Every row gives one point. The points of each table are mixes of a few directions, plus a little noise. How many directions does each table use, and how many do they share? Where both have some left over, give the other angles between the two spaces (their principal angles), to ten degrees, smallest first.
(in the rows, 100 means zero)

First, 5 rows:
[[63,62],
[127,128],
[125,126],
[47,46],
[138,138]]
Second (4 x 2):
[[162,106],
[144,104],
[56,96],
[39,94]]
Directions: first 1, second 1, shared 0; angles 40

First, 4 rows:
[[95,92,75],
[195,73,133],
[53,111,80],
[57,123,112]]
Second, 5 rows:
[[125,91,111],
[122,167,143],
[68,78,70],
[66,31,49],
[119,134,126]]
Directions: first 2, second 2, shared 1; angles 40

First (5 x 4):
[[5,75,132,60],
[137,110,87,116],
[142,111,86,117],
[106,101,98,103],
[110,103,97,104]]
Second (8 x 4):
[[60,120,93,119],
[75,150,87,130],
[142,138,146,31],
[91,59,106,85],
[106,70,100,94],
[96,100,91,114],
[135,112,71,141],
[94,50,106,85]]
Directions: first 1, second 3, shared 1

First, 7 rows:
[[55,28,95,47,94,43],
[104,111,127,164,75,47],
[25,180,94,50,114,142],
[152,89,107,53,98,125],
[89,73,73,183,113,90],
[142,86,96,93,104,122],
[134,133,107,110,101,131]]
Second:
[[60,81,115,74,51,73],
[81,195,110,72,75,182],
[73,100,107,88,81,89],
[53,128,114,72,60,108],
[108,148,100,95,103,147],
[96,68,82,137,158,48],
[161,70,75,148,173,87],
[177,27,84,136,141,71],
[91,84,113,78,57,95]]
Directions: first 4, second 3, shared 2; angles 50

First, 10 rows:
[[112,155,111,87,90,114,117,74],
[77,75,86,124,96,91,95,123],
[109,136,108,89,95,109,111,81],
[130,58,112,71,125,95,83,97],
[71,165,89,128,68,111,125,95],
[116,64,106,85,117,94,86,103],
[101,67,98,100,110,93,89,111],
[87,94,93,113,96,97,100,109],
[125,113,115,74,108,107,101,80],
[72,72,82,130,94,90,95,127]]
Second (7 x 8):
[[99,195,108,99,73,121,131,68],
[100,115,101,99,96,103,105,95],
[100,121,101,100,94,105,107,93],
[100,89,99,100,103,98,97,104],
[100,91,99,100,103,98,97,103],
[101,31,95,101,120,85,77,124],
[101,58,97,100,112,91,86,115]]
Directions: first 2, second 1, shared 1

First, 9 rows:
[[85,81,74,105,109,110,103,129],
[140,106,144,134,37,72,12,109],
[89,88,82,102,108,108,105,118],
[77,95,74,81,136,116,149,97],
[74,90,68,84,136,118,147,106],
[126,132,144,92,83,82,94,51],
[102,95,100,107,92,98,86,110],
[86,104,88,82,127,110,141,86],
[122,109,127,112,71,85,63,94]]
Second, 10 rows:
[[119,97,118,123,63,86,46,116],
[87,98,86,90,119,108,127,98],
[96,118,105,75,124,104,145,62],
[113,98,112,116,75,90,62,113],
[116,122,127,93,92,90,101,66],
[106,118,116,88,103,96,116,70],
[77,45,48,137,91,114,56,195],
[98,85,89,113,91,102,79,128],
[77,106,80,70,145,116,167,77],
[110,116,119,94,96,93,103,74]]
Directions: first 2, second 2, shared 2

First:
[[112,72,73,85,111,142,89,78,84],
[106,93,97,97,102,126,97,90,83],
[99,87,78,90,106,81,97,100,124],
[92,131,138,119,87,90,110,115,88],
[111,101,118,105,97,168,98,82,44],
[97,77,60,82,112,59,94,103,149],
[90,120,117,110,92,61,108,118,119],
[90,123,123,113,91,69,109,117,110],
[102,97,97,98,101,105,99,97,98]]
Second (7 x 9):
[[95,98,90,80,101,105,124,100,101],
[134,67,87,109,91,138,5,72,85],
[92,110,111,113,112,105,133,103,87],
[90,104,99,112,116,79,124,107,110],
[103,110,122,126,98,99,84,102,89],
[94,101,97,107,111,84,114,105,110],
[92,109,93,52,72,89,117,111,118]]
Directions: first 2, second 4, shared 2

First:
[[43,141,99,69,78,110,88,106,101,134,133],
[191,35,102,149,135,84,119,91,98,46,48],
[56,131,99,76,83,108,91,104,101,126,125],
[37,145,98,66,76,111,87,106,102,137,136],
[180,43,102,143,130,86,117,92,98,53,54],
[5,168,98,49,64,117,80,109,102,156,154],
[164,54,102,135,124,88,113,94,98,62,63],
[125,82,101,113,110,96,105,98,99,85,86]]
Second, 11 rows:
[[183,105,110,38,106,86,62,156,87,24,92],
[145,104,134,85,101,74,93,141,91,65,68],
[53,100,161,178,90,65,153,91,101,159,39],
[118,100,82,74,103,110,83,105,100,80,117],
[143,102,90,58,105,102,73,124,95,57,110],
[58,97,73,117,99,121,109,64,108,133,126],
[57,98,103,137,96,103,123,73,106,142,97],
[65,94,15,75,106,157,79,48,113,113,182],
[94,102,148,136,94,70,125,112,96,117,53],
[122,104,166,123,95,56,118,137,91,94,37],
[62,95,19,79,105,156,82,48,113,116,179]]
Directions: first 1, second 2, shared 0; angles 60

First (11 x 12):
[[152,69,93,121,150,83,156,109,87,98,100,78],
[52,107,119,69,75,113,77,89,94,99,103,106],
[168,100,119,154,125,123,111,117,117,156,80,113],
[40,93,100,140,89,82,76,86,77,60,144,73],
[29,130,157,78,68,132,70,88,92,96,100,114],
[195,116,79,134,115,80,133,74,142,183,54,102],
[71,53,74,107,90,79,81,61,90,139,123,63],
[62,77,147,85,123,131,113,131,60,56,122,95],
[161,121,56,83,88,112,79,139,138,107,73,146],
[37,91,69,41,77,81,82,99,82,32,126,93],
[135,142,87,87,101,86,121,108,120,74,75,122]]
Second (10 x 12):
[[84,76,56,113,114,85,42,142,101,46,144,114],
[93,74,86,100,164,44,21,140,128,57,130,112],
[88,135,88,103,75,164,178,40,58,149,95,138],
[95,112,91,104,75,132,133,82,80,114,99,109],
[109,89,115,96,113,71,74,119,121,88,94,81],
[74,76,23,128,58,128,61,149,73,33,159,113],
[117,115,135,93,60,120,151,76,97,136,61,71],
[105,103,125,86,160,63,84,88,122,116,91,112],
[115,100,132,91,106,80,100,100,118,111,76,77],
[120,121,148,86,76,113,157,64,102,150,51,74]]
Directions: first 6, second 3, shared 1; angles 80, 90

First:
[[118,141,110,89,108,61,126,107,118,126,124,69,106,54],
[32,76,157,98,53,157,139,135,55,119,128,65,90,136],
[74,81,116,89,83,79,120,114,128,84,96,135,107,113],
[127,97,67,69,123,105,77,62,106,70,88,108,121,122],
[116,87,69,114,122,126,83,71,83,98,88,87,79,105],
[113,87,55,79,113,182,66,68,63,95,79,65,97,135],
[90,90,116,131,97,53,120,114,127,100,100,134,82,80],
[103,115,100,123,87,73,90,136,126,116,82,128,99,68],
[127,127,110,107,113,65,79,92,93,92,116,107,121,86]]
Second, 9 rows:
[[91,68,118,90,128,150,55,52,105,138,47,22,5,71],
[62,99,77,113,104,87,112,99,109,80,95,134,125,114],
[114,112,95,118,99,85,113,90,91,100,115,101,118,79],
[129,116,123,87,77,75,125,104,95,90,136,110,145,92],
[128,131,107,94,94,85,113,101,108,100,129,116,136,92],
[90,62,149,56,96,129,77,74,104,113,71,42,47,97],
[131,113,77,117,89,91,104,155,79,96,122,127,115,120],
[101,122,97,84,110,111,90,104,126,106,99,117,103,113],
[55,77,56,139,102,87,109,121,82,76,85,131,106,122]]
Directions: first 6, second 5, shared 1; angles 30, 50, 60, 60

First, 9 rows:
[[110,76,105,121,126,122,113,102,125,100,114,116,124,98,98,107,97,81],
[104,171,51,71,43,17,91,100,5,87,54,95,67,93,78,110,98,134],
[91,96,73,97,107,96,113,140,91,80,81,97,118,76,97,96,116,103],
[121,120,82,110,93,72,107,87,69,99,93,121,102,102,83,119,88,96],
[76,72,119,91,113,135,95,118,139,99,108,78,102,95,120,79,115,102],
[96,76,125,107,116,131,97,92,136,109,120,97,104,108,111,94,99,91],
[103,87,118,108,110,118,99,87,122,109,116,103,102,109,105,100,95,91],
[107,111,107,100,90,91,93,79,91,109,104,103,88,112,98,105,91,102],
[91,90,119,95,102,117,92,95,120,107,110,89,93,107,111,91,102,101]]
Second (9 x 18):
[[87,78,101,85,98,106,104,103,109,109,95,100,59,93,99,65,133,99],
[77,107,116,122,118,109,65,78,100,107,99,96,93,126,102,103,97,109],
[83,89,74,82,86,55,106,104,60,117,96,106,66,90,102,60,115,86],
[119,127,76,126,89,90,91,111,66,100,101,107,114,101,103,124,93,92],
[133,91,101,110,105,131,125,126,130,88,117,103,144,84,106,125,90,85],
[92,124,71,140,99,69,68,99,41,116,106,110,105,116,110,106,91,83],
[84,59,142,49,118,109,134,83,165,88,106,85,123,92,96,86,77,112],
[122,129,97,98,85,98,104,101,94,84,90,98,114,97,90,131,88,115],
[103,96,121,89,102,133,101,96,136,91,90,93,81,101,92,100,118,120]]
Directions: first 3, second 5, shared 1; angles 40, 60

First (8 x 20):
[[135,159,81,158,92,71,97,124,5,70,128,125,117,51,94,87,118,162,115,107],
[108,114,95,114,99,93,100,106,77,92,106,106,104,88,99,97,104,115,103,102],
[111,119,94,119,98,90,99,108,69,90,109,108,106,84,98,96,106,120,105,102],
[103,105,98,105,98,98,100,102,93,98,102,102,102,96,99,99,102,105,101,101],
[100,99,100,99,101,100,100,100,100,100,100,99,99,100,100,100,100,99,100,100],
[86,78,108,78,102,111,101,91,136,111,89,90,93,118,102,105,94,76,94,97],
[76,60,114,61,105,120,102,83,164,121,81,83,88,134,104,109,88,57,91,96],
[80,67,112,67,104,117,101,85,154,118,84,86,90,129,104,107,90,64,91,96]]
Second, 11 rows:
[[91,90,109,87,95,111,101,96,120,107,93,98,102,111,105,101,90,87,98,100],
[129,141,80,145,103,73,98,117,30,76,123,114,107,62,91,92,122,147,109,104],
[114,133,96,128,87,92,99,113,53,85,112,118,115,77,102,92,100,131,108,105],
[108,120,99,116,90,97,99,109,71,91,107,112,111,85,102,95,98,119,105,103],
[93,62,92,77,133,95,101,84,148,112,93,72,70,121,87,111,117,70,88,92],
[77,50,108,56,118,115,102,79,176,123,81,74,78,138,99,112,97,51,87,93],
[119,107,78,120,126,74,98,104,75,89,113,91,85,84,84,101,129,117,99,98],
[114,118,90,121,103,86,99,108,68,89,111,105,102,83,95,96,111,121,104,102],
[75,79,123,68,81,130,102,91,145,117,82,101,109,126,115,103,71,69,97,100],
[84,112,127,92,58,129,101,104,101,105,91,123,131,105,123,94,61,98,107,106],
[97,88,98,92,109,100,100,95,116,105,97,92,91,108,97,104,104,90,97,98]]
Directions: first 1, second 2, shared 1
